Each point is reached from the start by the listed moves, each made 0, 1 or 2 times, or once backwards (-1), plus a little noise. Is the number of moves made odd or even? Then give how often each move was made.

Moves:
(1): [15 -8 31]
(2): [22 31 -6]
(3): [-34  15  15]
Start: [  8  12 -11]
Points:
[ 15  51 -47] -> even (-1, 1, 0)
[66 63  9] -> odd (1, 2, 0)
[-46  -4   8] -> even (0, -1, 1)

Moves:
(1): [ 17 -12  15   2  28 -11   1  -3 -15   0]
(2): [-5 27 11  8 11 -8 -2  9  4 -2]
(3): [-13  -9  12   5  -2  -3   2   6  13   2]
(4): [  2   0  -8  16   1  10   1  -4   2 -11]
(5): [-19  -7   3  13   9  -2 -11   0  -7  -3]
(6): [ -7   2  11  -5  12  27 -14  -2  -2  -5]
(7): [-20  -2   1  -7   8  10  18  -7   6  12]
(8): [-1 -4 -6  7  2  4  5 25 -5  9]
(9): [ -7 -14 -17  -4  22  -8  17  -1  12 -20]
Start: [ -4   2  15   8   0   4 -10  -2  -4 -12]
Points:
[  9 -62  -2  -1  80  33 -15  15 -13 -63] -> even (1, -1, 0, 0, 0, 2, -1, 1, 2)
[ 44  -6  41  35  54  38 -31  31 -69   7] -> even (2, 0, -1, 1, 0, 1, 0, 2, -1)
[-48 -44  54   9  18  24   2 -22 -17  34] -> odd (1, -1, 1, 0, 1, 0, 2, 0, -1)
[-20 -22   8  -3   7 -45  22  10  21 -13] -> even (0, 0, 1, -1, 0, -1, 0, 0, 1)
[-30  56  44  58  60  41 -84  11 -29 -56] -> odd (0, 2, -1, 1, 2, 2, -1, 0, 0)
[ -8   1 -34   7  50 -47  42  57  -1 -23] -> even (0, 1, -1, -1, 0, -1, 0, 2, 2)
[-57 -21  30  51  95  28  10  46  -3 -20] -> even (1, 1, 1, 1, 1, 1, 1, 2, 1)

Moves:
(1): [12  0  3  1 -3 -6 -2 -5  0  3  2 -1  4  3 -3  2 -1  2  9 -1  2]
(2): [ 1 16  7  4 -3  0 -4  8 -4 -3  3 11 -7  7 -1 -9 -1 -7  6  4 -6]
(3): [ -1 -12   9   2  -1   5  -7  -1  -2   5  -3   0  -5   5  10  -1 -10  -8
  -1   0  -5]
(4): [10 -6 -6 13  4 -2  3 -2  1 -9 -2 -3 -6  1 -5 -8  1  5  0 10  4]
(5): [  4  -4   1   1  13  -2   3   3 -12   8  -2  -6   3   2  -3   0   4  -5
   1  -6  -2]
(6): [  2   2 -13  -5   5   9  -7  -2   0  -3   5   3  -1  -1   6  -6  -4   0
  -2  -1   1]
(7): [  5   1   1  -4   0   2  11  -4  -1   1   4  -5  -3   2  -2  -2 -11  -1
  -2   1   2]
(8): [ 2 -5  1  1 -3  1  0 20 -1  6 14 -2  5 -1  2  3  2 -2 -2  3 -2]
(9): [ 8  5  2  0  5  7 -1 -3 10 -2 -3  1  3  3 -2  2 -2 -3 -8  1 -1]
(10): [ 1  5  0 -3 -8  1  8 -7  7 14  5  8 12 10 11  6  6 -4 -2  5  8]
(11): [-4  3  5 -1  3 -5 -2 -9  1  1 11 -1 -8 -6  5  3 -3 -3  0 -3 -3]
(12): [ 6 -1 -3 -7  0 -8  6 -3 -1 -6  9 15 -8  3  3 -2  1  2 -5 -5 -2]
(13): [ -3  -1   7   7  -3   2  -1  -8  -6 -11   8   0  20   4  -7   0  -7  -2
  -8  -5   5]
(14): [-4 -7 -4  3  2  0  1 -5  5 -2  2 -5  1 15  6  1  3  4  0 -1 -3]
(15): [ 1  2 -4  1 -7 -8  5  2  0 -5 -6 -4  1  1 12  0  1 -2  0  3 -4]
(16): [ 5 10  1  4  1  6 -2 -2 -6  0 -1  3 -4 -1  7 13 -2  3  2  2 -3]
(17): [ -1   1   1   1  -3  13   8  -1   5  -2   5  -2   1   0   5 -10   8  -1
   5 -10  -5]
(18): [ 1  6  8  1  1 -7  0  2 -5  4 -2 -3  2 -2  8 -8 -3 16 -6  2  0]
(19): [ -2  -2  -1   9  10  -3   9   5   8   1   3   8   8  -3   3   3 -13  -2
  16   1   4]
(20): [-2 -1  3 -9  6  5  7 -5 -9 -4 10  3  3  1 -2 -1  3  5  7 15 -8]
Start: [ -5  -7  -4   0   0  -4 -10   3   3  -7   3   5  10   2   5   4  10  -6
  -7 -14  -9]
Points:
[-20  -8  26  77  42 -16 -19  47  13 -21 -24  -5  41  35 -16 -41 -10  11
   6 -22  -8] -> odd (-1, 2, 0, 1, 1, -1, -1, 0, 1, -1, -1, -1, 1, 2, -1, -1, 0, 2, 2, -1)
[ -8  11  18   5 -24 -33  41 -43  52 -21  71  55  95  60  20  31   4 -28
  27  -7   5] -> even (2, 1, -1, -1, -1, -1, 0, 0, 1, 2, 1, 1, 2, 2, 1, -1, 0, -1, 2, 1)
[  9 -74   9  52  12 -52 -32 -22  19 -47  30 -24  20  25  -8   8 -10  -2
 -45 -30   0] -> even (1, -1, 1, 2, 0, -1, -1, 1, 1, -1, 2, 1, 2, 2, 0, -1, -1, 0, 0, -1)
[ 21  10  18  25  49  39  35  -6  28  14 -12   9   4  46  42 -27 -29  11
  23 -29 -27] -> even (0, 1, 1, 0, 1, 0, 2, -1, 2, 0, -1, 0, -1, 2, -1, 1, 2, 2, 2, 0)
[ 32  -2 -23  -5 -11 -34  13 -20 -24 -55  66  41  14  26   6  41  13  22
  15  30 -18] -> even (2, 0, -1, 1, -1, 0, 0, 1, -1, 0, 0, 2, 1, 1, 1, 2, -1, -1, 0, 2)
[ 28   6  31  -3 -12   9  13  48 -49  -1  49   7   4  23  11 -28   0 -48
 -26 -26 -35] -> odd (0, 2, 1, 0, 2, 0, 2, 2, 0, 0, 0, 1, 1, -1, 1, 0, 1, 0, -1, 0)
[-12 -39  -4  29  35  15  19   7  20  51  67   9  45  32  80  69  16 -41
  30 -28 -15] -> odd (0, -1, 1, 0, 2, 0, -1, 2, 0, 2, 2, 0, 0, 2, 0, 2, 1, -1, 2, 0)
[ 39 -34 -32 -10  32  -5 -23 -39  -8 -50  46  26 -43  -7   5  -2 -38  22
 -18  10 -10] -> odd (1, -1, 1, 2, -1, 2, 1, 0, 0, -1, 1, 2, 0, 0, -1, 1, -1, 0, 0, 1)

Moves:
(1): [ -1   8   4   1   3  -4   5  -8  -1  -7  -8  -5   1   5   1  -5  -2 -11
   3  -3  -1   0  -2   4]
(2): [-6  2  1  2  2  2  6 -3  0  1  8  6  5  4  2  5  5  2 -1 -2  0  8  5 -1]
(3): [ -6   4  12  10 -11  14 -10   5  10  -5  11   4  -1  10  -4  -3   2   0
  -5  -1  12  -3   8   1]
(4): [  0   1   1  11   0 -10   2   0  -6   8   5   5  -9  -6   0 -10  11   1
   4  -2   8   6  -6   3]
(5): [  1  -6   8   8  -2   8   1   8   0  -6  -1   7   5  -2 -11  12  -7   1
  -2  -3   5  -5  -2   4]
(6): [ -7   6   7   2   2   3   4  -7 -10  -1   6   2   0   0   2   0  -8   5
  -3  15   3 -13   4   3]
(7): [ -3  -1   9 -14   5  -2   6  -7   8   8   0  -3   0  -1  -5 -12   2 -10
  13   4   8  -2  -4   8]
(8): [ 5  5 12 -8  0  3  3  3 -2 -5  6  3  1  2 -2 -6 -1 -6  0 -6  0  6 -1 -2]
(9): [-1 -9 -5  3  5 -2  5  3  2  3  6 -3  3  1  0 -2 -4 -3 -5 -2 -6 -6  3  2]
(10): [-6 -6  7 -3  1 -3 -7 -3  1 12  2  6  5 12  1 -1 -8  4 -4  2  0 -6 -8 -8]
(11): [  9 -12   6   0   3   5   8   5  -2  -7   2   6   2   4   7   3   0   1
   2   0   1   1   5  -1]
(12): [-1 -6  9  1 -9  5  8 -4  1 -5 -8 -1 -1 -2 -4  1 -4 -2 -4 -2 -8  9  0 -9]
(13): [-14  -7   2  -6   0   3  -5   9 -12   3 -13   0 -10  -9   6  -1  -2  -5
   0  -7  -8  -1   2   0]
(14): [ -4   8  -5  -1  -4   0   8   3  -2   1   2   2   4   3  -1 -12   8  -7
   1   0  -1   1  -9  -2]
(15): [  4  -3  -2  -2   3   6   3   1  -1  -5  -2   4 -11   7   0   4  -5  -2
   0  -2   4   3   5  -2]
(16): [  3  10   1  -1   1 -11   1   9   2   8  -3  -6   3   1  -1  -2   2   6
  -4   2   4  -3   5  -3]
(17): [  3   6   2   8  -3  -5  -1  -1  10   9   1  13   5  -6  -4 -11  -3  -2
  -2  -7  -8  -8   6   1]
(18): [ -5   1  -2  -3   3  -2   0  -4   3  -3  -6  -1  -3   2   6  -1 -11  -1
  -5   4  -2   6  -3   9]
(19): [  6   0   3   1  -1   2  -2   5  -1   5  -2   3  -5  -4   6   2  -7 -15
   3   1   3   6   6   0]
(20): [ -4   3  -2   1  -3   4  -4   7  11 -12   8   1   1   8  -4  -4  -3  -2
  14  -1  -8   6   5  -7]
(21): [ 2  7 -4  7  7  3  6 -8 -1  1 -6 -7  7 -8  1 -7 -3  3 -2 -1 11  0 -5 -5]
(22): [  4   6   1   9   7   0  -9   2   2   2  -1   3   2   0  -6   0  12   3
  -2   7 -10   3   6  -1]
(23): [  0  -3 -10  -1  -6  -2  -4   1  -8  -1  -1  -5   7   3  -5  -6  -4   1
   2  -3   6  -1   8   3]
(24): [ -4  -9   6  -5  -5   1  -6   3   1 -14   2  11   2  -4  -1   9   0  -4
  -7  -1   2   5   3  -1]
Start: [ 14  -4  -3  -3   0  -3  -1  12   4   3  -2  -2   8   1  11  15  -6 -11
   2   0   3   9   2   7]
Points:
[  9 -23  34 -21  30 -23  40 -31   3  35 -30  50   5  -8  33 -24 -16 -95
  18   2  23  13 -46  11] -> even (2, 0, -1, 1, 0, 0, 2, -1, 0, 2, 1, 0, 0, 2, 1, -1, 1, 0, 2, -1, 1, 0, -1, 2)
[ -1  19   5  11 -32  50  -5  13  10 -90  39  -4  20  71  33  -5 -52 -71
   9  34  11  13  33   5] -> even (2, -1, 2, -1, -1, 2, -1, 0, 1, 0, 1, 0, -1, 2, 0, -1, -1, 1, 2, 2, 0, 0, 1, 1)
[-33  71  79  20 -14  -3 -48  12  55  10  76  65  34  30 -17 -37  -9  -2
   8  18  19   3  45  14] -> even (0, 2, 2, 1, 0, 2, 1, 2, -1, 1, -1, -1, 0, -1, -1, 1, 2, 1, 0, 2, 0, 1, 0, 1)
[-22 -41  43  25   3  17  15 -13  45  23  31   7  18  74 -16 -20 -10  -2
  19  -1  10  10  32  -3] -> odd (1, 2, 2, 1, 0, 0, 2, -1, 2, 2, 1, 2, 0, -1, 1, 0, 0, 0, -1, 1, 0, 1, 1, -1)
[-35 -37  37 -11 -17   0 -27  24  -3  38  41  79   4   6  18  -2 -70 -41
  19   4  11 -20  21  31] -> even (-1, 1, 0, 1, 1, 2, 1, 0, 0, 2, 0, -1, 1, 0, 0, -1, 2, 1, 2, 1, -1, -1, 1, 1)
[-26   0  14 -11  21 -85  54 -46  41  62   2  -6  36  20  -1 -43  36 -33
   9  -4 -19  38 -55  -8] -> even (2, 2, -1, 2, -1, -1, 2, -1, 2, 2, -1, 2, -1, 1, -1, 1, 0, 0, -1, 0, 0, 0, -1, 1)
[ 23  25  34  51  -1  13 -48  66  -7  20 -13  23  26 -56 -27  -4 -12 -16
  -7 -15   7 -42  63  26] -> odd (0, -1, 1, 0, 2, 1, 0, 1, 0, -1, 0, -1, 2, -1, -1, 1, 2, -1, 1, 0, 1, 2, 1, 0)

Moves:
(1): [  1   6  -4 -15  -9   0  -7   5   9   3   1  -4   0   1 -19   7   4  -5
  -4  10   0  -1  -3  -4  11  -4]
(2): [-13  -7  -6  -9  15  17  -9  -1 -11  -6 -12  -1 -14   6  -5  -6   1  14
  -3   2  -4  -4   8   3 -21 -31]
(3): [ 15  -4   6   6 -22   1  -8  13 -24  -3   8 -12 -17 -10  -6  -8  -9   5
  11  -9  -4   4  15  28   2   8]
(4): [ -5 -21   9  -5 -12   2 -18   1  -5   6   6  -7  -5 -11  -3 -17 -21   7
   9  -2 -22  19  -5  -3 -12   7]
(5): [-10   1  -5   4  -3  -5   0   4  11  -5  -9   7  -3  -9 -11   4 -10   6
   0 -11 -13 -16   3  10   3  -6]
(6): [ -2   6 -10   8  -2  -1  -2  25   3  -2   6   0  -1  -2  -3   0 -10   2
  -1   9   0  -4  -2 -12  -2   8]
(7): [ -9   9  23  -4   6   1  -8   7  -4   9  15   8  -5   8   0  -4  13  11
  11  -3  -2  21 -19 -10   2   0]
(8): [ -4   1   5   2   8   3   2   0  14 -11 -15   4  15  -1  -5   2   2   1
   3 -10   4   0   4   2   5   1]
(9): [ 12  -2  13   6   9  -5   4   4   7  -1   1  -9   2   0 -19   6 -13   0
 -15   5   6 -11  -2 -18   9  -2]
(10): [ -9   2  -2  -2   7  -5   3  -5  -3  -7   0  -1  -1  -4   7  -7  -3  -3
 -22   3   2  -3  13 -10  -5   7]
(11): [-14   1  -5   6  -2  10   0 -17 -15  -5  -1   1  -6   0   2  10  -4  -6
   7   7  13  -3   8 -20   9  -5]
(12): [ -5   2   7  -5  -3  -3   0   0   8   0 -10  -3   0   3  -4   5  -4   8
 -11 -13  14   1   0 -12  -3  -6]
(13): [ 16   7 -10 -10  19  -1 -16   7   7   5  -7   0   9  12   3  -1   8   0
  -3   4  -5  -5   3   4  11  11]
(14): [  4   2  -8  -6  -2  -6 -23  -7  -4 -12  15  -4   3   0  16   2   1 -15
  -2   7  -6  20   2 -10   3   9]
(15): [ 0 -8 15 10  4 -3  8 -7  9  8  0 -5 -2 -8  6  0 -8 -4  0  0  4 10  6  0
 -2  4]
(16): [  1   0 -13   8  -5   5  -7  -4 -10   5  -7   3  12  -2 -12  12  12   1
  -1   1   0  -4   4   1   3  -7]
(17): [  2  -7  -3  -8  -2  -5  -1  -1   8  -2  -4   5  -8  -4 -18 -11  -9   3
   8  -5   0  -6   0   0 -11   2]
(18): [  6   2   6  -6  15   3   6   5   0 -11   2  -8 -10  -2  12   0   5   7
   0   7  -3  10   1  -5   9  19]
(19): [ -1  -5  -8  -4   9  -6 -12  -4  14   4   3   5   2  10   1   0   2 -21
 -10  -2  -1  -2  -1   6   1  15]
(20): [ 14 -10   8  -3   5   8   3  -5   3   1   6  -8  -9  -9  -3 -10  -8   0
  -5  -4  -4  -1   5   7   6  -6]
(21): [-23  -8  -6   6  26   3 -25   6 -10  -3   5 -16  16   3  24 -10  13  16
   2   2   6   3  -4  -4  -1  -1]
(22): [ -9  -3  -8  -5   5   2   9 -12 -10   5  -5   4   7   3  -1   4  -4  -3
   5  -6  -1   4   1   7   2  -6]
(23): [ 11  -6   3  -4   4   0 -10   8 -10   5 -11  -1  11  -8  -9   6   1 -11
   9   0  -6  -8  -2   2  -3   0]
(24): [  8   8  -6  -1  -9  -3 -13   1  11   3  -6  -3 -10  -2  -7  -6   4   3
 -12   4   9  -5  -8  19   1   3]
Start: [ 10   7  11 -20  -4  -5   4  11   9 -27  -3 -14  -1   7  -3   1  -6  -9
   6   8   0  -1   2  -9   4   5]
Points:
[-65 -79  70  48 -36  16 -27  21  -2 -19 -22 -53   0 -29 -95  -3 -92  33
  50 -39 -11   4  39  -8 -10 -42] -> even (1, 1, 2, 2, 1, 0, 0, 2, 2, -1, 1, 0, -1, -1, 2, 1, 0, -1, 1, -1, 1, 0, -1, -1)
[ -3 -13   0 -30  46  44 -77 -39 -38 -56 -32 -13   3  17  -1  15  33   4
  24 -43 -33  53  30  79  17 -43] -> odd (-1, 2, 1, 0, 1, -1, 1, 2, 0, -1, 0, 0, 0, 2, 0, 2, -1, 1, 1, 1, 0, 2, 0, 1)
[-10 -43   2 -25   7  29 -77  26 -26   0 -18 -24  -7   7 -38 -18 -43 -46
  48  42 -22  13  27 -14  -8  45] -> even (1, 1, 1, 2, -1, 1, 0, 1, 0, 0, 2, -1, 1, -1, 1, 0, 0, 0, 2, -1, 0, 0, 1, 0)

Moves:
(1): [  6   7   2  -3   1   1   2  -4  -2   7   5   7  -1   2   5  -8   7   1
  -1  -7  10 -14   5  -1   0   4  11]
(2): [ 2  3 -3  3  1 -1  7  1  3  2 -3  2 -1 -5  4  1  0  0  1 -2  4  1  1 -2
 -7 -2  1]
(3): [  4   1   2  -2   0  -4   8   5   1  -4 -12  -1  -2  -3  -3  -6   0  -4
  -5   0  -4  -4   0   3  11   1  -6]
(4): [  4  -1  -2   6   0  -2   1  -3  -2  -5  -3   0   6   3 -10   3  -6  -3
   7  -6   0  -2  -3  -4   3   2  -1]
(5): [-1  2  3 -4 -8  1  5 -3 -3  5  2  5 -3 10  6  1 -8  2  2  0  2  4  5 -3
 -2  5 10]
(6): [-5  2 -2  0  0 -1  5 -2 -4 -3  2 -7 -1 -9  3  4 -2  0 -6  4 -1 -5 -4 -7
  3  5  7]
(7): [-3 -9 -6  1  0 -5  4  4 -1  9  4  0  3 -7  4  2 -5 -6  2 -2 -6 -1  3 -1
  0  1  1]
(8): [  7   3   7 -10   1   1   2  -2  -6  -1  -9  -1   4 -11  -7  -3   6   0
   5  -2   6 -11   6   1  -1  -8  11]
(9): [  5   2   5 -15   4  -8   2   1  -3   5   0 -18  -5   3  -9  -8  -8   6
  -7   5  -2  11 -11   8  -1  11   9]
(10): [ -2   1  -1   3   2   0   1   7   3   5  -6   4   1   2   1   1   2  11
   2  -7 -10  -4   3  -4   4  -3   2]
(11): [ -9  -2  -8  13   4  -5   6   1  -7   9   6   2  -1   7  -3  -3 -12  -1
  -1   8  -3  12   4   8   4   3   0]
(12): [-5 -2 -6 -2  2 -3  2  0  7 -3  2  2  1  2 -1  4 -1  3 -1  3 -1  7  3  6
  3 -4 -5]
(13): [  2  -3   6   4   0   5   3   5   0  -4  -1  -4  13   3  -3  -2  -3  -5
   4   4 -12   0   1   1   4  -3  -6]
(14): [ -2 -21  -2  18   7   5  14   5  -3   1   3  -1  -1   1  -3  15  -8 -12
   6   1  -4  -5   5  -5   2  -1  -1]
(15): [ 1  3  5  0 -5 -1  8  0 -2  4  0 -9  2 -4 -5  4  1 -4 -4 -2 -7 -4  1  9
  1  3  4]
(16): [ -8  -8  -9   3   1   9   3 -10  -1  -1   0   9  -8  -7   6  -4   7   6
  -5  -6   9   6   6  -1  -5  -5 -13]
(17): [  1   3  -1  -3  -3   3  -8  -1   3   4  -1 -10  -2  -1  -2   1   3  -2
  10   6   7   4  -5   0   6   9  -9]
(18): [  5  -6  -3   9  -4  -1   2  -4  -1   0  -2  10  -2   5   4   3  17   8
  -5   1  -2  -5   6  -3   2 -11   3]
(19): [  1   5   4  -2  -1  -4   1   4  -2   6   2  -2   5  -2  -2   1  -5  -1
  -6   4  -2 -10  -4  -2   0  -2  -2]
(20): [ 1  2 -3  0 -4  5  3  9 -5 -2 -6 -1  9 -3  4  1  4  1  5 -3 -2 -9 -4  5
  4 -9 -9]
(21): [  1   4  -3  -5  -1   2  -7   0   4   9   1   3  -1  -3  -2  -2   2   3
 -11   8   7   6 -10   7   0  17   7]
(22): [  3   1   8 -10   6  -1  -2   0  -2  -3  -2  -3   2   0  -2  -1   6  -2
  -3  -4   1   7  -1  -1   1  -1   5]
(23): [-1  0 -1  2  0  0 -2 -2  1 10 -5 -7  2  6 -1 -2 -4 -4 -5 -3 -1 -1 -1  2
 -1  0  6]
(24): [  1  -1   6   4   0   2   2  -2   0   3   0   3   1   4   1  -4  -1  -5
   6   1 -10  -7  -9  -2   6  -4   3]
Start: [  1  10  -3  -4   9  -4  -4   5 -23   0  -2  16  -1  14  12  -5   7   5
   5   4  11 -14 -12  -2  -1   2  -3]
Points:
[ 25  46   4 -30  -2  17   7   0 -34  62 -51   2   2  20  -2 -64  15  19
  -4  14  38 -47 -29  34  42  40  27] -> even (2, 0, 2, 0, 1, 0, -1, 2, 1, 1, 1, 0, 1, 0, 0, 1, 2, 0, 0, 1, 2, -1, 2, 1)
[-17 -21 -33  42  22   9  20 -58 -32  15  33  51  -5  21  18 -15  45   9
 -38   5   9 -23   0   7   8  -5  31] -> odd (2, -1, -1, 1, -1, 2, 0, 0, 0, -1, 1, 2, 1, 0, 1, 2, -1, 2, -1, -1, 1, 0, 1, 2)
[-33 -33 -26  14  21   5   6  -2 -40  55  21 -35 -12  49   9   0  -5  20
 -46  56   6  81 -25  17   3  35 -11] -> even (-1, 0, -1, -1, 1, 1, 0, -1, 2, 0, 2, 0, 2, 1, 0, 2, 2, 2, 1, 0, 1, 2, 2, -1)
[ 37   7   6   8 -14  -2  49  26 -25  73 -12  -5  31  36  -9  37  10   5
  29  24   4 -71   4  21   5   0  47] -> odd (1, 2, -1, 0, 2, -1, 0, 2, 1, 1, 0, 2, 1, 2, 2, -1, 2, 2, 2, 1, 1, -1, 1, 0)
[-15   1 -69  78  -8  -2  41  -2 -38  61 -13  95   7  17  47 -31  34  36
 -26 -46  -6 -52  22  -2  13 -14  -4] -> even (2, 1, 1, 2, 0, 0, 2, -1, -1, 2, 2, -1, 0, -1, 1, 2, -1, 2, 0, 1, 1, -1, 1, 0)
[  8 -18 -15  67  22  21  27  16 -38 -12 -22  95  37   5  28 -14  51  21
  12 -18 -17 -50   7 -30  -1 -86 -61] -> odd (0, 2, 0, 1, -1, -1, 0, 0, -1, 1, 1, -1, 2, 0, -1, 2, -1, 2, 2, 1, 0, 1, -1, 1)
